Every row gives one point. Each copy is the shape, with its points in the same order, stretched, turned, moved and blurred by noise. Is it also mirrored, or only turned?
In the rows, 128 means zero.

Shape (8 x 2):
[[135 187]
 [ 59  89]
 [ 87  89]
 [141  84]
 [140 191]
 [120  95]
 [113 187]
 [ 84  94]]
Copy 1 (8 x 2):
[[103 192]
 [ 47  86]
 [ 80  92]
 [134 108]
 [ 98 201]
 [114 115]
 [ 79 192]
 [ 77  97]]
Copy 1 is: only turned
Copy 2:
[[ 81 162]
 [192 160]
 [183 128]
 [148  90]
 [ 74 154]
 [160 122]
 [ 91 180]
 [180 144]]
Copy 2 is: mirrored

Shape:
[[ 55 177 149]
 [122  96 141]
 [104 184 135]
 [146 120 145]
 [144  80  31]
 [ 87 195 176]
 [ 95 183 120]
 [136 170 143]
 [134 153 146]]
Copy 1:
[[ 40 147  59]
 [ 76 127 160]
 [ 85 179  87]
 [ 91 164 161]
 [176  87 148]
 [ 46 189  81]
 [ 87 163  72]
 [ 96 192 122]
 [ 90 177 129]]
Copy 1 is: only turned
Copy 2, 9 rows:
[[103 181 172]
 [124  82 141]
 [143 195 153]
 [150 110 144]
 [127  89  45]
 [136 193 192]
 [138 186 137]
 [161 164 157]
 [157 139 158]]
Copy 2 is: only turned
Copy 3, 9 rows:
[[ 70 192 170]
 [139 123 146]
 [ 93 205 133]
 [166 133 130]
 [106  59  46]
 [ 95 224 171]
 [ 77 177 138]
 [121 190 114]
 [135 179 132]]
Copy 3 is: only turned

Shape, 10 rows:
[[174  54 180 122]
 [174 178 113 145]
 [145 166  81 120]
 [ 89  65 139  65]
 [127 179 104  52]
 [180 164 155 132]
 [117  43  72 164]
 [ 77  81 109 158]
 [ 62 177 153  91]
 [ 56 120 103 112]]
Copy 1, 10 rows:
[[131 139 220 145]
 [212 122 124 138]
 [173 128  88 113]
 [ 61 102 143 110]
 [145  61  98  78]
 [202 101 165 145]
 [ 98 216 110 140]
 [ 97 161 102 174]
 [123  43  96 156]
 [ 89 113  73 148]]
Copy 1 is: mirrored
Copy 2:
[[200 119 136 140]
 [ 88 205 116 131]
 [ 89 174  93  97]
 [138  60 138  80]
 [ 76 156 139  66]
 [124 193 148 148]
 [150  88  47 134]
 [114  82  87 159]
 [ 38 100 166 128]
 [ 76  80 115 108]]
Copy 2 is: only turned
Copy 3:
[[197 202  97 171]
 [176  82 139 116]
 [133  82 108  96]
 [110 197  71 106]
 [123 113 108  32]
 [198 124 151 118]
 [109 132  76 206]
 [ 87 152 114 168]
 [ 87 149 173  51]
 [ 62 140 119 114]]
Copy 3 is: mirrored

Shape:
[[144 178 136 136  95 115  53  67]
 [101 161  63 193 139 108 185 162]
 [143 134 130 114 121 193 159 170]
 [167  90 140 134 107 119 144 174]
 [130  89 106 167 112 114 207 143]
 [ 78 134 119 151 173 173 169 133]
 [  7 171 115  96  84 128  83 174]
 [191 148 206 100 102 107 190 148]
 [ 46 162 142 108 180 133 150 147]
 [143 131  45  86 106  93 209 145]
 [134 125 113 177 162 193  78 117]
 [146 126 115 150 122 147 180 144]
 [165 132 125 165  85 181 161 142]
 [147 149 143  96 119 159 108 157]]
Copy 1, 14 rows:
[[162 148 122 242 126 105  71  66]
 [ 74 150  84 146  76 106 203 165]
 [ 98 150 163 118 161 189 163 152]
 [163 125 149 102 103 178 125 148]
 [127  91 102 104  99 146 202 138]
 [ 45 132 137 135 130 129 179 112]
 [ 51 107 143 189 137 111  52 200]
 [226 108 232 118 136 130 170 136]
 [ 65 136 178 117 134  74 145 125]
 [154 134  65  83 146  78 175 192]
 [ 70 175 120 180 118 177 107  65]
 [124 141 134 122 125 148 194 135]
 [123 132 139 166 143 207 192 135]
 [125 151 179 141 144 157  89 139]]
Copy 1 is: mirrored
Copy 2 (14 x 8):
[[179 135 189 110 105 131  64  47]
 [ 71 112 124 157 233  89 133 122]
 [ 80 154 106 150 112 158 140 143]
 [141 115 152 162 133 150 179 150]
 [ 95  61 103 169 171 116 185 132]
 [ 33  97 123  96 143 126 140 123]
 [122 212 173 109  93  32 134 135]
 [140 153 118 115 149 178 217  71]
 [ 57 137 146  49 147 104 166 123]
 [159 135  39 141 196 106 126 150]
 [ 71  92 193 132 100 160  71 119]
 [ 88 110 104 153 160 145 154 118]
 [ 87 117 119 192 130 146 127 102]
 [130 173 149 124 101 153 130 119]]
Copy 2 is: only turned

Shape, 14 rows:
[[138 104  63 107 150  83 114 153  94]
 [ 81  70 134 137 140 161 162  83  83]
 [113 138 175 137  85 163 175 129 156]
 [142  68 121 118 155 112 157  78 101]
 [148 100 143 144 110 172 147 103 131]
 [131 129  70  73 122 138  82 150 109]
 [104  37 156 145 161  96 104  61 102]
 [131 114  65  77  84 103 125 113  88]
 [169 193  95 139 138 132 125 135 103]
 [148 119 101  66 131 110 123 149  57]
 [155 139  92  88 105 128  97 135  83]
 [112  63 146 169  93 152 166 108  82]
 [127 165 137 131  83 142 149 130 105]
 [152 131 136 131 101 151 142 144 111]]
Copy 1, 14 rows:
[[165 123  89 110  53  82 147  93 123]
 [ 89 113 120 189 111 130 121  59 122]
 [104 137 172 161 146 193 154 146 121]
 [100  92 101 137 120 101 151  77 149]
 [105  85 140 150 134 175 144 111 127]
 [155 128 133 101  35 157 117  83 130]
 [ 68  80 112 135 108  61  97  92 120]
 [114 136 118 105  37 147 170  74 132]
 [156 139  84  79 133 167 135 109 105]
 [160 129 126  96  73 107 160  51 119]
 [141 123 125  80  70 152 142  79 109]
 [ 98  83 126 180 119 127 170  86  91]
 [117 149 136 117 125 181 159 111  96]
 [142 107 140 124 124 160 162 111 107]]
Copy 1 is: mirrored
Copy 2, 14 rows:
[[141  95  66 111 112  68 156 141 129]
 [ 82  97 143 129 129 133 179  37 129]
 [ 99 104 216 131 116 152 114 107 121]
 [145 106 124 128 134  89 197  66 106]
 [133 104 158 131 146 163 167 103 111]
 [150  92  90  86 142 100 130 165 181]
 [148  88 104 141 142  96 147   7 103]
 [161  95  93  46 108 102 157 127 159]
 [128 173 111 140 128 130 151 182 133]
 [117 116  97  57 155  74 156 150 130]
 [151 119  97  67 143 122 135 156 148]
 [ 90  85 140  98 116 164 165  62  77]
 [106 144 162  96 116 147 127 136 127]
 [119 117 149 104 139 144 138 143 106]]
Copy 2 is: only turned
Copy 3, 14 rows:
[[115 102  46  81 142 127 123 135 153]
 [146  26 118 156 121 133 123  77 140]
 [129 114 175 145 111 163 117 103 120]
 [191  73  92 109 126 123 135  82 124]
 [159 109 136 143 141 136  93  85 121]
 [ 75 112  85  70 181 137 117 101 171]
 [166  20 107 107  95  52 115  68 115]
 [100  95  57  75 134 161 149  75 142]
 [ 97 151  85 143 175 136 109 142 101]
 [114  87  79  58 187 151 139 127 132]
 [ 87 111  99  84 179 141 111 107 129]
 [157  41 111 156  92 152  85  93 110]
 [ 97 120 131 146 141 167 110 129 101]
 [119 112 128 126 145 157  88 118 119]]
Copy 3 is: only turned
Copy 4, 14 rows:
[[197 126  67 129  96 122 151 174 111]
 [154 124 129 201 139 154 122  85  56]
 [ 82  94 198 168 129 145 140 115  98]
 [183 121 114 173 137  97 169  82 110]
 [151 116 169 165 119 154 135  73 135]
 [184 123  86  87 115 168 117 151 104]
 [152 124  96 180 198  82 111  85 104]
 [182  68  79 110  76 136 151 115  94]
 [149 171 117 112  33 133 126 160 144]
 [207 109 120 104  85  99 124 152  81]
 [179 112 109  96  71 141 112 132 119]
 [153  79 147 218 117 143 110  90 101]
 [114 100 155 137  63 134 119 131  99]
 [144 106 164 150  89 140 125 130 128]]
Copy 4 is: only turned

Shape, 14 rows:
[[108  81 108 141 157 127 131 143 102 100 144]
 [127 142 124 138 107 141 155 178 105 118 156]
 [113 121 108 137  74  70 146 172 128  94 159]
 [120 137 169 123  71 115 136 144 116  92 131]
 [123 138 118 144 150 130  15 166  95 104 120]
 [124 141 106 133 128 143 143 156 132 104 147]
 [183 127 104 119 144 116 126 147 124 120 154]
 [102 118 123 121 151 132  77  92 133 134 149]
 [123 111 111 117 157 148 162 132  88 188  75]
 [181  32 121 112 138 143 168 163 132 102 160]
 [128 134 183  84 158 130 157 181 130 114 156]
 [124 133 111 143 150  81 168  80 126 109  93]
 [152 137 155 164 144 109 149 173 138 126 149]
 [110 117 131 132 149 137  53 163 138 120  66]]
Copy 1:
[[163 126  89 134 104 123 122 174 126 104 102]
 [112 170  88 111 141 145 126 149 134 107  90]
 [141 163  95 132 141  90  59 139 186 102  89]
 [113 149 114 129 147  86 118 129 164 121  55]
 [ 63 128  94 150 132  77 180 164 101 112 184]
 [128 153  97 122 137 133 118 133 119 102 109]
 [116 124 137 100 138 133 123 153 113  79 155]
 [102  81 115 142 120 114 142 131 126 133 151]
 [134 167 139  82  94 166 201 144 132 157 142]
 [209 136  97  98 161 151 129 187 116  88  91]
 [124 136  91  72 148 129 111 167  80 143  75]
 [145 122 184 129  75  99  88 121 156 114 117]
 [103 165 145 122 144 143 107 159 117 133 117]
 [110 163 112 143 146  90 196 137 101 164 173]]
Copy 1 is: mirrored
Copy 2, 14 rows:
[[129  80 151 145 143  90  86 132 110 169 122]
 [141 122 149 126 142 118 127 188 128 140 113]
 [120  53 125 135 168  85 160 160 142 114  84]
 [165  82 133 124 158 111 155 167 157 107 153]
 [ 51  89 174 125 178 163 115 116 135 175 193]
 [136 105 137 152 126 123 128 149 112 142 122]
 [119 118 143 161 127 131 156 126 158 188 109]
 [ 93 119  80 135 145 120 124  80 128 157 161]
 [136 199 205 102 118 116  85  86 134 166  88]
 [212  90 182 150 112  70 153 145 107 229 104]
 [155 157 163 173 182 128 145 168 126 159 149]
 [118  99 128 169 108  85 106  70 167 102  97]
 [112 130 172 165 137  84 162 160 145 141 135]
 [ 98 110 214 123 161 140 131  68 105 162 189]]
Copy 2 is: only turned
Copy 3 (14 x 11):
[[ 58 110 124 122 146 142 128 114  76  80  98]
 [156 119 120 127 181 142 170 122 100 147  76]
 [140  93  84  75 170 146 108 147 118 130  43]
 [163 115  84 104 142 112 131 100 131 151 114]
 [127 165 179 100 150  60 119  85  62 101  77]
 [148 109 112 145 173 129 132 120 110 130  80]
 [116 110 155 128 187 121 118 121  67 181 113]
 [ 95 110 149 112 133  67 124 143 120  82 151]
 [ 59 183 167 143 155 161 189 146 134 154 161]
 [ 46  43 144 137 181 146 133  85  87 165 111]
 [145 110 118 120 249 143 171  72 107 145 135]
 [ 86 143  91 137 110 170  77 143 110 127 172]
 [160 103 159 121 181 167 147  91 104 151 131]
 [115 158 172 123 147  89 113  71 145 106 105]]
Copy 3 is: mirrored

Shape (18 x 12):
[[134 128  72 191 124 104 123  60 107 150 119  99]
 [123 133 168 109 108 106 122 102 116 100 184 157]
 [171 127  60 136 117 109 125  99 111 159  50 100]
 [140 154 119 165 109 184  91 117 106  87 142 151]
 [181 124 104 173  89 107 132  68 125 112  85  60]
 [202 153  95 159 120  86 116  78 117 128 124 136]
 [169 120 115 176 138 159  91 105 142 166 140 122]
 [122 162 174 115 163 134 136  66 108 109 152 159]
 [ 94 129 111 164 131  88 235 154 130 111 120 120]
 [182 138 117 157 117 174 112  81 160 130  97 164]
 [141 162 173 131 113  93 104 113 117 149 123 145]
 [ 90 125 105 138 154 134 215 181 160 110 111  79]
 [100  53 129 145 150 133 206 163 137  90 106 127]
 [ 68 117  88 158 120  92 185 119 182 101  92 107]
 [ 61 132  92 110  72 133 225 127 147 137 141 135]
 [142 126 133 175 121 132 134 108 109 140  71 130]
 [141 133 178 133 137 149 146 115 112 121 157 124]
 [135 149 222 147 133 104 175 123 106 129 169 144]]
Copy 1:
[[119 114  70 157  93  93 137 114 178 216 169 109]
 [112 100 195 158 112 143 134 123 116 123 169  80]
 [142 148  59 150  79  69 175 124 186 177 139 163]
 [116 128 150 231 123 164  98 137 140 155 134 123]
 [123 138  93 178  94  46 139 116 156 170 121  96]
 [152 132 111 194 106  86 148  99 148 153 199 108]
 [179  85 115 181 121 127 126  95 154 178 122 121]
 [ 99 128 165 144 107 165 121  53 116 116 166  88]
 [ 94 166  92 102 174 129 193 158 123 166 130  58]
 [154 132 140 222 113 134 150  76 178 134 122 115]
 [135 124 179 126 140 110 134 100 154 128 175 123]
 [116 156  64  85 164 150 164 168 118 135  76  67]
 [ 82  98  86 122 166 129 200 148 107 148  62  94]
 [ 81 137  71 106 138 125 178 161 199 140 127  59]
 [105 171 142 119 109 163 202 179 156 174 119  55]
 [114 138 111 154 145  96 152 100 167 171 118 140]
 [128 116 167 147 134 141 126  91  92 137 112  92]
 [117 131 200 115 177 131 143  77  74 136 137  65]]
Copy 1 is: only turned
Copy 2 (18 x 12):
[[ 89 112  76 113 106  38 102 113  86 120 180 159]
 [171 140 174  94  94 128 112 144 107 121 123 167]
 [ 87 115  48 120  98  75 152 139  90 152 132  94]
 [111 171 149  73 147 173  88 118  75 150 141 121]
 [127 125  88 109 120  69 115  77  68 113 125 107]
 [133 148  75 137 106  81  95 131  74 124 146 120]
 [113 122 105 121 138 142 108 108 125 183 163 125]
 [155 186 130  95 142 116 140 114 118 116 147 193]
 [126 112 160 124  88  78 198 122 125  47 200 132]
 [ 96 157 103 129 112 184 134  71  94 154 134 127]
 [134 165 155 142 109  75 123 144  96 168 121 149]
 [133 115 146  80 121 110 198 106 170  85 187  93]
 [107  68 143 112 119 150 223 106 161  62 150 129]
 [ 80 134 167 122  61  71 166  77 139  64 161 125]
 [129 132 183  72  27 102 204  85 100 115 170 137]
 [ 88 129 114 131 136 104 171 119  83 132 143 136]
 [170 140 138  89 152 141 149 110 120 131 154 155]
 [198 150 181 136 136 106 178 120 111 112 153 171]]
Copy 2 is: only turned
Copy 3 (18 x 12):
[[120 180 111  82 132 162 166 141  56  89 171  87]
 [127 171 158 137 120  84 102  69 120 133 172 145]
 [128 155  89  66 115 195 165 193 112 127  93  89]
 [168 165 118 180 142 166 128  87 106  94 160 117]
 [157 170  98  42 115 150 148 109  98 101 116  56]
 [123 228 104  86 138 126 131 128 104 123 161  65]
 [146 139 151 123 137 161 107 128  92 126 180  55]
 [ 69 173 161 136 142 124  98  52 100 141 154 121]
 [134 116 130 133 110  79 211  95  81 152  76 123]
 [165 173 134 117 168 188 121 117  99 154 140  71]
 [109 177 178 115 118 119 106 119 142 121 142 107]
 [134  48 110 147  98 128 206  94 114 159  90 109]
 [155  33 131 133 168  91 170 115  99 163  82 147]
 [142 116 121  98 137 146 249 120 111 138 129 118]
 [165 135 140 119  75 132 209 108  73 180  97 172]
 [134 145 152 104 145 154 137 136  93 112  97  94]
 [122 122 167 147 119  99  89  58 110 138 134 102]
 [107 145 206 142 113  36  93  37 101 136 115 106]]
Copy 3 is: mirrored
